Each row of a before or after table is a point. One or more steps were done to the points. Then noise was added and the rows were shuffled. The steps act on columns, c1 being the first. Name the steps. A step turns or swaps two columns, mirrors them in a line or flattens them onto one, adds a multiple of one to another, or multiplies or shifts one. Angles are multiples of 10 degrees, from the lower column toward the higher: turns from -170 to 170, lines from 10 to 170 but not 90. Use the fewest steps. Two steps may share a column if one is a turn and the other turns, adds or multiplies; they go together, in the order done. Otherwise the lowest column goes first.

Before (13 x 2):
-0.023  -0.024
0.003  -0.024
-0.017  -0.019
0.010  -0.005
0.005  -0.043
0.000  -0.002
0.008  -0.030
0.026  0.023
0.042  0.001
-0.001  -0.027
0.054  -0.021
-0.012  0.016
-0.018  0.022
After (13 x 2):
0.004  -0.041
-0.019  0.026
-0.001  -0.007
0.086  -0.031
0.012  -0.051
0.043  0.039
0.070  0.004
-0.029  -0.031
0.001  -0.043
0.010  -0.070
0.017  -0.007
-0.025  0.030
-0.035  -0.042
Steps: multiply c1 by 1.6; multiply c2 by 1.6

Before (10 x 4):
-0.021  0.000  -0.071  -0.020
-0.019  -0.010  -0.038  0.035
0.018  0.028  -0.032  0.037
-0.034  -0.006  0.022  -0.049
-0.028  0.020  0.012  0.003
-0.003  -0.028  0.022  0.011
0.058  0.006  -0.020  0.034
-0.039  -0.013  -0.040  -0.014
0.011  0.032  0.008  0.034
0.047  -0.042  -0.020  -0.039
After (10 x 4):
-0.019  -0.038  -0.028  -0.005
-0.002  -0.017  0.025  -0.026
0.059  -0.033  -0.049  0.010
-0.039  0.012  -0.022  -0.013
-0.029  0.002  0.025  0.020
-0.019  0.021  -0.058  -0.005
0.016  -0.034  -0.042  0.036
0.046  0.031  -0.042  -0.047
0.011  -0.026  0.002  0.037
-0.033  0.047  0.040  -0.015
Steps: add -0.5 times c1 to c3; turn c2 and c4 by 80 degrees

Before (11 x 6):
-0.028  -0.051  -0.002  -0.023  -0.019  -0.016
-0.003  -0.005  -0.071  -0.046  -0.020  -0.031
0.007  0.006  -0.010  -0.043  0.010  0.011
0.007  0.032  0.024  0.008  -0.041  -0.010
-0.028  -0.024  -0.040  -0.035  -0.039  0.030
0.033  0.042  -0.063  0.036  -0.009  0.035
-0.018  0.000  -0.001  0.018  0.041  -0.023
0.033  0.027  0.013  0.052  0.024  -0.031
-0.049  0.005  -0.004  0.016  0.013  -0.020
-0.033  -0.057  -0.020  -0.030  0.019  0.055
0.009  -0.030  -0.047  0.022  0.011  0.050
After (11 x 6):
0.049  0.043  -0.012  -0.038  -0.028  0.050
-0.032  -0.012  0.030  -0.002  -0.019  -0.042
0.004  0.006  -0.072  -0.054  0.008  -0.037
-0.019  -0.040  0.000  0.040  0.042  -0.001
0.016  0.030  -0.024  -0.045  -0.047  -0.014
-0.002  0.015  -0.011  0.009  0.045  0.014
-0.038  -0.036  -0.052  0.022  -0.033  0.019
-0.006  -0.007  -0.011  -0.056  0.000  0.016
0.031  -0.004  -0.039  0.010  -0.032  0.042
0.048  0.035  -0.003  -0.031  -0.001  -0.024
-0.015  0.048  -0.011  0.006  0.026  -0.004
Steps: mirror c1 and c2 in the line at 140 degrees; turn c5 and c6 by 50 degrees; add -0.3 times c5 to c3; shift c4 by -0.010

Before (8 x 9):
-0.036  0.034  -0.012  -0.016  0.044  0.018  0.017  0.004  -0.031
0.023  0.049  -0.021  0.034  -0.022  0.022  -0.021  -0.026  -0.015
-0.036  0.005  0.053  0.007  -0.034  0.010  0.037  0.036  0.011
0.016  0.050  -0.024  -0.038  0.039  0.001  -0.015  -0.018  0.014
-0.018  -0.014  -0.027  -0.026  0.032  -0.044  -0.015  0.039  0.001
-0.028  -0.032  0.001  0.001  0.042  -0.016  0.042  -0.039  -0.009
-0.026  0.014  0.005  0.040  0.003  -0.001  0.047  -0.032  0.021
-0.003  0.023  0.047  0.014  0.033  -0.044  0.001  0.003  0.032
After (8 x 9):
-0.026  0.041  -0.042  0.040  -0.004  0.022  -0.037  0.024  -0.031
0.040  -0.013  -0.054  -0.039  -0.007  -0.043  0.016  -0.016  0.006
0.003  0.021  -0.024  -0.040  -0.024  0.018  0.005  -0.036  -0.040
-0.038  -0.034  0.002  -0.027  -0.031  -0.016  0.053  -0.027  0.003
-0.018  0.051  -0.048  -0.053  -0.005  0.001  -0.015  0.017  -0.005
0.003  0.032  0.095  -0.011  -0.033  -0.044  0.033  -0.001  0.022
0.035  0.009  0.105  0.028  0.021  0.010  0.031  -0.037  0.008
-0.032  0.020  0.010  0.029  -0.028  -0.002  0.047  -0.027  0.016
Steps: swap c1 and c8; turn c2 and c9 by -20 degrees; multiply c3 by 2; mirror c4 and c5 in the line at 160 degrees; add -0.7 times c6 to c7

Before (8 x 11):
-0.032  0.007  -0.022  -0.006  0.054  0.045  -0.013  0.054  0.041  0.041  0.016
-0.032  0.003  -0.009  0.008  0.042  -0.019  -0.032  0.045  0.005  0.048  -0.005
0.048  -0.018  0.024  0.008  -0.035  0.010  -0.047  0.013  -0.015  0.016  -0.045
-0.011  -0.022  -0.028  -0.020  -0.023  0.022  0.008  -0.040  0.004  -0.020  -0.009
-0.028  -0.002  0.000  -0.052  0.014  0.034  0.013  -0.020  -0.027  -0.020  -0.005
0.047  0.035  -0.036  0.010  -0.048  -0.018  0.022  0.034  -0.048  -0.032  -0.046
0.016  0.042  0.012  0.020  -0.041  0.014  0.013  -0.013  0.011  -0.019  -0.035
0.039  0.033  -0.027  0.012  -0.017  0.019  0.018  -0.046  -0.039  -0.036  -0.011
After (8 x 11):
0.099  -0.015  0.024  0.018  -0.036  0.016  -0.050  0.014  -0.018  0.007  -0.047
0.033  0.038  0.021  0.001  -0.038  0.012  0.015  -0.030  0.009  0.003  -0.036
-0.059  0.027  -0.016  -0.014  0.045  0.042  -0.010  0.048  0.042  -0.006  0.017
0.086  0.044  -0.015  -0.037  -0.040  -0.020  0.029  0.021  -0.049  0.011  -0.045
-0.054  -0.010  -0.040  0.027  0.018  0.032  0.016  -0.019  -0.027  -0.001  -0.005
0.080  0.019  -0.004  -0.033  -0.011  0.020  0.017  -0.056  -0.045  0.001  -0.013
-0.024  -0.032  -0.032  -0.015  -0.018  0.021  0.008  -0.027  0.004  -0.002  -0.009
-0.066  0.017  0.005  -0.010  0.034  -0.018  -0.030  0.037  0.005  -0.002  -0.008
Steps: multiply c1 by 2; turn c2 and c8 by -20 degrees; mirror c3 and c4 in the line at 30 degrees; flatten c5 and c10 onto the line at 170 degrees

Before (9 x 14):
-0.035  -0.013  -0.021  0.004  0.007  -0.012  -0.002  0.012  0.073  0.011  0.024  -0.030  -0.064  0.004
0.054  -0.041  -0.036  0.009  0.001  -0.005  0.000  0.010  -0.003  0.019  -0.032  0.034  -0.049  -0.011
0.021  0.005  0.004  -0.041  0.000  0.041  -0.009  -0.041  0.051  0.009  -0.013  0.020  -0.007  0.028
-0.023  0.041  -0.010  0.014  -0.056  -0.013  -0.002  0.043  0.071  0.030  -0.044  0.011  -0.025  0.047
0.055  -0.026  0.003  -0.031  -0.068  -0.007  -0.004  -0.025  0.074  -0.026  -0.034  0.026  0.018  -0.034
-0.020  0.051  -0.002  0.027  -0.032  0.026  0.043  0.020  -0.010  -0.019  -0.008  0.015  0.019  0.015
0.004  -0.050  0.000  0.037  -0.052  -0.018  0.050  -0.023  -0.014  -0.008  0.031  0.033  0.009  0.033
-0.043  0.039  -0.053  -0.027  0.025  0.015  0.043  -0.021  -0.012  0.024  0.028  -0.059  -0.005  -0.010
0.010  -0.036  0.028  0.023  0.023  0.021  0.042  0.041  -0.019  0.004  -0.017  -0.060  0.022  0.053
After (9 x 14):
0.004  0.051  0.002  0.035  0.088  0.015  0.022  -0.021  -0.003  -0.025  0.007  0.005  0.018  -0.036
-0.004  0.007  -0.051  0.031  -0.046  -0.039  -0.062  -0.015  0.013  0.024  -0.005  0.021  -0.005  -0.008
-0.013  0.017  0.001  -0.027  -0.006  -0.022  0.007  0.017  0.059  -0.021  -0.015  0.044  0.019  0.016
0.017  -0.037  0.002  0.011  0.062  0.021  0.006  0.042  0.006  -0.006  0.020  0.060  0.008  0.031
0.006  -0.021  -0.037  -0.012  0.022  0.013  0.027  0.004  -0.028  0.019  0.008  0.013  -0.049  -0.013
-0.005  -0.035  0.028  -0.046  -0.006  -0.044  -0.060  0.006  -0.031  0.004  -0.006  0.020  0.021  0.052
-0.031  0.081  -0.010  -0.045  0.044  0.016  0.006  -0.002  0.034  0.029  -0.039  0.000  -0.024  0.046
-0.004  0.055  -0.021  -0.012  0.024  -0.001  -0.030  -0.001  -0.041  0.012  -0.002  -0.013  -0.062  0.004
0.003  0.047  0.004  0.053  0.014  -0.028  0.034  -0.027  -0.016  0.011  0.002  0.000  -0.006  0.030
Steps: flatten c1 and c11 onto the line at 50 degrees; turn c2 and c9 by -60 degrees; turn c5 and c9 by -140 degrees; turn c4 and c8 by 110 degrees; turn c7 and c12 by 70 degrees; turn c6 and c7 by 160 degrees

Before (9 x 20):
0.010  0.003  0.044  0.017  -0.025  -0.016  0.006  -0.013  -0.001  0.016  0.008  0.001  0.001  0.050  0.049  0.025  -0.037  -0.033  -0.018  0.024
0.009  0.001  -0.025  0.050  -0.048  0.013  -0.023  0.030  -0.049  0.048  0.005  -0.043  -0.060  -0.026  0.004  -0.024  -0.006  0.013  -0.027  -0.006
-0.057  0.019  -0.004  -0.006  0.049  -0.015  0.011  0.040  0.016  0.037  0.019  -0.019  -0.053  -0.018  -0.027  -0.041  0.040  -0.018  -0.050  -0.009
-0.043  0.011  0.044  0.015  0.033  0.006  0.051  0.018  0.000  0.041  0.037  -0.006  -0.024  -0.004  -0.010  -0.038  0.036  -0.037  -0.034  -0.026
0.010  -0.026  -0.002  0.081  -0.040  0.020  -0.029  0.036  -0.018  0.033  -0.050  -0.032  -0.044  -0.031  0.015  0.005  -0.009  0.026  -0.008  0.005
-0.034  -0.014  0.009  0.018  0.025  0.014  -0.006  0.018  -0.002  0.050  -0.007  -0.047  -0.065  -0.010  -0.031  -0.046  -0.002  0.017  -0.012  -0.031
0.010  -0.012  0.028  0.018  0.009  0.021  -0.003  0.020  -0.023  0.049  0.001  0.006  0.017  0.023  0.015  0.001  -0.017  -0.005  0.019  0.038
0.010  -0.068  0.058  0.005  0.004  0.051  0.006  0.009  0.012  0.048  0.015  0.024  -0.013  0.043  0.043  0.024  -0.039  -0.033  0.013  0.076
-0.049  0.024  0.059  -0.024  0.004  -0.025  0.024  -0.003  0.025  0.020  0.052  0.020  -0.024  -0.009  -0.010  -0.012  0.010  -0.029  -0.006  0.003
After (9 x 20):
0.003  -0.016  0.025  0.016  0.013  -0.022  0.001  0.023  -0.020  0.053  -0.005  0.019  0.025  0.025  0.008  -0.007  -0.014  0.047  0.025  0.039
0.007  0.054  0.062  -0.027  -0.024  0.009  0.022  -0.007  0.032  0.023  0.061  0.004  -0.007  -0.008  -0.012  -0.017  0.014  0.026  -0.009  0.002
-0.007  -0.011  0.044  0.014  -0.001  0.028  0.006  -0.025  0.001  0.011  0.020  0.006  -0.004  0.048  0.052  0.026  -0.036  0.013  -0.015  0.029
0.015  0.041  0.044  0.009  -0.020  -0.032  0.051  0.016  -0.005  0.044  0.022  -0.006  -0.027  -0.006  -0.010  -0.038  0.041  0.015  -0.032  -0.028
-0.005  -0.006  -0.022  0.049  0.044  0.024  -0.023  0.035  -0.065  0.049  0.017  -0.013  -0.106  -0.022  0.003  -0.022  -0.015  0.059  -0.031  -0.008
0.047  -0.044  0.060  0.007  0.036  -0.038  0.010  0.011  0.026  0.045  -0.004  0.020  0.012  0.042  0.041  0.023  -0.042  0.017  0.014  0.081
0.008  0.060  -0.006  -0.005  -0.045  -0.029  0.007  0.037  0.005  0.038  0.003  -0.019  -0.068  -0.012  -0.024  -0.042  0.041  0.028  -0.046  -0.006
0.025  0.022  0.003  0.017  -0.002  -0.031  -0.011  0.024  -0.022  0.048  -0.023  -0.043  -0.116  -0.005  -0.038  -0.049  0.003  0.068  -0.011  -0.030
0.019  -0.020  -0.002  0.084  0.044  0.017  -0.027  0.034  -0.033  0.030  -0.045  -0.018  -0.074  -0.034  0.016  0.004  -0.007  0.078  -0.010  0.008
Steps: mirror c1 and c2 in the line at 120 degrees; turn c5 and c6 by -130 degrees; add 0.5 times c6 to c11; add 1 times c12 to c13; turn c9 and c12 by -30 degrees; shift c18 by 0.050

Before (9 x 24):
0.043  0.027  0.031  0.009  0.009  0.009  -0.042  0.016  -0.020  0.012  -0.002  0.048  0.025  -0.046  0.010  0.025  -0.022  0.010  0.002  0.011  -0.020  -0.021  0.029  0.018
-0.039  0.016  -0.019  0.024  -0.065  -0.029  -0.010  -0.068  -0.035  -0.002  -0.007  0.031  -0.071  0.013  0.001  0.010  -0.039  -0.046  -0.002  -0.089  -0.059  -0.073  -0.025  0.055
0.059  -0.004  0.034  0.008  -0.022  0.015  -0.014  0.010  -0.011  -0.042  0.019  -0.002  0.009  -0.040  0.030  -0.019  0.029  0.035  0.014  -0.009  -0.014  0.009  -0.003  -0.011
-0.017  -0.002  0.010  -0.021  -0.045  -0.030  -0.013  -0.032  -0.013  -0.006  -0.054  0.000  -0.040  0.021  -0.018  -0.018  0.014  0.006  -0.011  -0.034  -0.072  -0.057  0.030  0.034
0.045  0.017  -0.008  0.024  0.016  0.000  -0.018  0.029  -0.036  -0.028  0.007  0.004  0.019  -0.039  0.005  -0.019  0.065  0.005  -0.019  0.027  -0.005  -0.053  -0.035  0.039
-0.011  -0.008  0.014  0.006  -0.039  0.021  -0.057  0.041  -0.012  -0.011  0.022  0.012  0.001  -0.028  0.010  0.015  0.023  0.041  -0.013  0.021  -0.059  -0.044  -0.019  0.001
0.022  -0.016  0.023  0.022  -0.026  0.017  -0.010  -0.012  -0.004  0.071  -0.026  -0.042  0.050  0.050  -0.017  0.040  -0.030  0.010  0.043  -0.054  -0.006  -0.020  -0.041  0.035
0.011  0.016  0.016  0.035  -0.012  0.014  -0.033  0.043  0.002  0.012  -0.006  0.016  0.018  -0.031  0.021  -0.006  0.038  -0.024  -0.004  0.050  -0.036  -0.034  0.029  -0.005
0.022  -0.061  0.070  0.009  0.012  -0.021  -0.007  -0.047  -0.012  0.052  -0.014  -0.015  0.034  0.072  -0.012  0.014  0.018  0.014  0.054  -0.058  -0.012  -0.003  -0.022  0.034
After (9 x 24):
-0.014  -0.009  0.004  0.006  -0.019  0.023  -0.053  0.039  0.015  -0.020  0.022  0.010  -0.014  -0.031  -0.003  0.018  0.023  0.053  0.004  0.020  -0.059  -0.044  -0.014  -0.013
-0.040  0.017  -0.071  0.024  -0.026  -0.029  -0.009  -0.071  0.029  -0.022  -0.009  0.034  0.004  0.011  0.020  0.011  -0.042  -0.059  -0.037  -0.088  -0.057  -0.074  -0.002  -0.014
0.018  -0.020  0.053  0.022  -0.010  0.020  -0.011  -0.013  -0.011  -0.039  -0.023  -0.043  -0.016  0.050  0.018  0.041  -0.031  0.012  -0.040  -0.054  -0.003  -0.023  0.071  0.033
-0.014  -0.001  -0.037  -0.017  -0.015  -0.031  -0.013  -0.030  -0.001  0.031  -0.052  0.000  -0.019  0.020  0.023  -0.019  0.016  0.008  -0.016  -0.032  -0.069  -0.061  -0.009  -0.019
0.061  -0.004  0.012  0.004  -0.012  0.014  -0.015  0.013  0.027  -0.006  0.023  0.001  -0.033  -0.036  -0.017  -0.016  0.028  0.049  0.005  -0.010  -0.012  0.010  -0.046  0.015
0.025  -0.063  0.043  0.007  0.006  -0.018  -0.006  -0.050  0.002  -0.020  -0.014  -0.011  -0.063  0.074  0.017  0.016  0.017  0.019  -0.041  -0.057  -0.015  -0.002  0.052  0.043
0.009  0.022  0.022  0.034  -0.004  0.014  -0.038  0.041  0.016  0.034  -0.007  0.015  -0.015  -0.036  -0.020  -0.006  0.034  -0.029  0.003  0.048  -0.034  -0.032  0.010  -0.001
0.044  0.026  0.028  0.009  0.005  0.005  -0.040  0.014  0.023  0.032  -0.001  0.050  -0.021  -0.051  -0.001  0.026  -0.021  0.011  -0.014  0.010  -0.017  -0.020  0.012  0.002
0.041  0.019  0.018  0.026  0.009  0.000  -0.012  0.029  0.030  -0.035  0.008  0.006  0.011  -0.040  0.016  -0.023  0.066  0.006  -0.019  0.028  -0.006  -0.056  -0.028  -0.029
Steps: turn c3 and c13 by -80 degrees; multiply c5 by 0.4; turn c9 and c15 by -140 degrees; swap c10 and c23; multiply c18 by 1.3; multiply c24 by 0.7; turn c19 and c24 by 110 degrees

Before (10 x 48):
-0.011  -0.015  -0.036  -0.023  -0.031  0.027  0.029  -0.023  -0.007  0.008  -0.045  -0.010  0.006  -0.009  0.048  0.027  -0.008  -0.001  -0.033  -0.042  -0.003  -0.035  -0.034  -0.010  -0.012  -0.050  0.020  -0.012  -0.045  0.023  0.019  0.018  0.007  -0.049  0.002  0.016  0.005  0.065  -0.055  0.026  -0.005  0.004  0.018  0.001  -0.002  -0.005  0.002  0.011
0.052  0.010  -0.002  0.010  0.029  -0.017  0.056  0.026  0.007  0.021  0.015  -0.021  0.007  0.017  0.045  0.047  0.038  0.002  0.019  0.011  -0.029  0.027  0.029  -0.019  -0.069  -0.012  -0.050  0.034  -0.007  -0.002  0.027  -0.030  -0.004  -0.014  0.035  -0.033  -0.034  0.005  -0.039  -0.013  -0.037  -0.021  0.001  0.034  0.000  -0.037  -0.001  0.029
0.093  0.011  0.023  0.017  0.054  0.012  0.018  -0.073  0.036  0.044  0.005  -0.009  -0.028  0.016  0.025  0.054  -0.010  -0.008  -0.046  0.007  -0.010  0.016  0.055  0.030  -0.028  0.022  -0.002  -0.021  -0.023  0.007  -0.002  0.059  0.006  0.025  0.020  0.001  -0.048  0.035  -0.017  0.013  -0.022  -0.024  0.023  0.036  -0.071  -0.103  -0.042  -0.045
-0.011  0.045  -0.008  0.007  0.022  -0.038  0.051  -0.014  -0.012  0.030  -0.078  -0.001  -0.011  -0.037  -0.008  0.000  -0.015  0.016  -0.002  -0.015  -0.020  -0.018  0.005  0.071  -0.016  0.026  -0.006  0.045  -0.070  -0.031  0.019  0.051  0.042  -0.028  0.012  0.026  -0.103  -0.006  0.001  0.009  0.018  -0.015  -0.038  -0.002  -0.045  0.024  -0.032  0.013
0.003  0.007  0.043  -0.018  -0.014  0.001  0.001  -0.005  0.021  0.049  -0.034  -0.062  -0.038  0.088  -0.050  -0.014  0.022  0.015  -0.018  0.033  0.009  0.027  -0.036  0.006  0.060  0.029  -0.010  0.001  0.029  -0.049  0.053  0.037  0.020  -0.027  -0.014  -0.025  0.024  -0.003  -0.041  0.046  -0.018  0.011  -0.006  -0.001  -0.017  -0.016  0.025  -0.026
0.023  0.021  -0.034  -0.050  -0.026  0.003  -0.013  -0.050  0.010  -0.027  -0.037  -0.037  0.010  0.015  -0.009  0.066  0.002  -0.006  0.047  0.028  -0.009  0.014  -0.069  0.038  0.003  -0.007  0.006  0.008  0.018  -0.041  -0.036  0.014  0.002  -0.030  -0.061  -0.032  0.032  -0.009  0.015  -0.019  -0.024  -0.019  0.029  -0.013  -0.009  0.015  -0.057  0.040
-0.054  0.003  -0.001  -0.003  0.033  0.034  -0.036  -0.035  0.004  -0.029  -0.003  -0.011  -0.021  -0.025  0.004  0.015  -0.012  -0.018  -0.031  0.022  -0.028  -0.032  0.029  0.028  -0.018  -0.017  -0.027  -0.037  0.024  -0.014  0.034  -0.058  -0.006  0.025  0.040  0.021  -0.001  -0.009  -0.030  0.011  -0.009  -0.037  0.024  0.017  -0.009  -0.004  0.022  0.071
0.021  0.038  -0.014  0.011  -0.014  0.009  0.005  -0.064  0.002  -0.012  0.022  0.026  0.007  -0.042  -0.014  0.019  -0.044  -0.010  0.013  -0.012  -0.023  -0.017  -0.001  0.022  0.013  -0.017  0.035  0.009  -0.004  0.026  -0.039  -0.003  -0.017  -0.041  -0.052  -0.046  -0.021  0.021  0.034  -0.027  0.056  -0.018  0.019  0.008  0.017  -0.067  0.046  0.048
0.017  -0.049  0.002  -0.004  -0.036  -0.049  0.053  -0.048  0.005  0.011  0.023  -0.007  0.040  -0.033  0.003  0.044  0.062  -0.025  -0.049  -0.006  0.030  -0.060  -0.004  0.035  0.038  -0.011  0.008  -0.015  -0.053  -0.062  0.010  -0.019  0.037  -0.001  0.021  -0.062  0.010  -0.009  -0.024  -0.034  0.021  -0.036  -0.005  -0.028  0.009  -0.008  -0.023  -0.022
0.054  0.011  -0.047  0.015  -0.061  0.028  -0.003  0.001  0.024  -0.001  -0.024  0.007  0.019  -0.024  0.000  0.021  0.043  -0.002  -0.019  0.011  0.016  -0.019  -0.026  -0.040  -0.013  -0.004  -0.018  -0.035  0.042  0.028  0.011  0.019  0.044  0.031  0.018  -0.009  -0.010  0.003  0.035  0.038  -0.037  0.014  0.024  -0.018  0.040  -0.054  -0.010  -0.027
After (10 x 48):
0.094  0.009  0.020  0.018  0.056  0.013  0.014  -0.070  0.033  0.070  0.005  -0.011  -0.030  -0.041  0.023  0.057  -0.013  -0.008  -0.040  0.001  -0.018  0.020  0.057  0.030  -0.031  0.023  -0.003  -0.016  -0.022  0.002  -0.003  0.058  0.005  0.026  0.020  -0.002  -0.033  0.036  -0.024  0.010  -0.023  -0.024  0.024  0.035  -0.072  -0.103  -0.042  -0.044
0.022  0.019  -0.034  -0.048  -0.026  0.000  -0.012  -0.050  0.009  -0.042  -0.038  -0.041  0.011  -0.047  -0.009  0.069  0.000  -0.010  0.046  0.028  -0.009  0.014  -0.072  0.041  0.002  -0.009  0.007  0.010  0.017  -0.046  -0.033  0.016  -0.001  -0.030  -0.061  -0.033  0.022  -0.008  0.021  -0.018  -0.022  -0.015  0.030  -0.019  -0.008  0.015  -0.056  0.037
-0.054  0.002  0.001  -0.002  0.034  0.033  -0.034  -0.033  0.003  -0.050  -0.006  -0.007  -0.020  -0.089  0.006  0.013  -0.013  -0.013  -0.023  0.022  -0.031  -0.032  0.030  0.027  -0.021  -0.018  -0.026  -0.037  0.026  -0.013  0.036  -0.057  -0.008  0.025  0.045  0.022  -0.001  -0.009  -0.037  0.011  -0.009  -0.039  0.022  0.017  -0.010  -0.006  0.025  0.066
0.005  0.008  0.043  -0.019  -0.009  0.004  0.003  -0.003  0.023  0.075  -0.030  -0.063  -0.038  0.026  -0.052  -0.015  0.023  0.015  -0.004  0.030  0.011  0.025  -0.034  0.006  0.061  0.027  -0.005  0.001  0.028  -0.049  0.056  0.040  0.019  -0.027  -0.015  -0.026  0.015  -0.002  -0.046  0.044  -0.020  0.008  -0.008  0.000  -0.020  -0.016  0.024  -0.025
0.053  0.009  -0.048  0.016  -0.063  0.029  -0.001  0.002  0.024  0.000  -0.022  0.009  0.016  -0.084  0.001  0.020  0.040  -0.001  -0.019  0.011  0.013  -0.017  -0.029  -0.039  -0.013  -0.007  -0.015  -0.035  0.040  0.029  0.014  0.017  0.044  0.028  0.016  -0.007  -0.008  0.004  0.026  0.035  -0.036  0.016  0.027  -0.019  0.044  -0.053  -0.008  -0.027
-0.009  0.045  -0.008  0.006  0.020  -0.037  0.052  -0.015  -0.010  0.046  -0.077  -0.004  -0.013  -0.098  -0.007  -0.001  -0.013  0.019  -0.001  -0.017  -0.017  -0.018  0.009  0.071  -0.015  0.029  -0.007  0.048  -0.070  -0.035  0.020  0.056  0.042  -0.025  0.015  0.027  -0.070  -0.007  -0.002  0.009  0.014  -0.012  -0.038  -0.004  -0.039  0.023  -0.035  0.012
0.052  0.013  -0.002  0.011  0.033  -0.018  0.060  0.026  0.010  0.032  0.010  -0.020  0.008  -0.044  0.045  0.045  0.035  0.000  0.020  0.010  -0.026  0.029  0.026  -0.020  -0.067  -0.010  -0.051  0.032  -0.010  -0.002  0.028  -0.027  -0.005  -0.012  0.034  -0.032  -0.027  0.007  -0.037  -0.010  -0.041  -0.021  0.004  0.033  -0.003  -0.039  -0.001  0.030
0.019  0.039  -0.016  0.008  -0.013  0.008  0.005  -0.060  0.002  -0.017  0.020  0.024  0.008  -0.097  -0.016  0.017  -0.043  -0.011  0.005  -0.014  -0.026  -0.018  -0.005  0.020  0.011  -0.017  0.035  0.009  -0.004  0.028  -0.039  -0.001  -0.017  -0.042  -0.054  -0.046  -0.017  0.021  0.034  -0.027  0.058  -0.019  0.019  0.004  0.018  -0.064  0.048  0.047
-0.010  -0.018  -0.038  -0.024  -0.030  0.027  0.028  -0.024  -0.007  0.007  -0.046  -0.010  0.005  -0.071  0.049  0.027  -0.009  -0.001  -0.023  -0.048  0.000  -0.034  -0.032  -0.008  -0.011  -0.051  0.018  -0.010  -0.046  0.018  0.018  0.022  0.010  -0.048  0.001  0.013  0.008  0.065  -0.059  0.028  -0.007  0.002  0.020  -0.001  0.001  -0.006  0.001  0.012
0.015  -0.043  0.001  -0.004  -0.035  -0.048  0.054  -0.046  0.005  0.015  0.022  -0.006  0.039  -0.094  0.002  0.045  0.064  -0.022  -0.047  -0.006  0.028  -0.059  -0.006  0.033  0.037  -0.010  0.005  -0.016  -0.056  -0.058  0.012  -0.016  0.038  -0.006  0.023  -0.061  0.005  -0.009  -0.035  -0.031  0.028  -0.036  -0.006  -0.028  0.008  -0.007  -0.019  -0.020
Steps: multiply c10 by 1.6; shift c14 by -0.060; turn c19 and c39 by 10 degrees; multiply c37 by 0.7
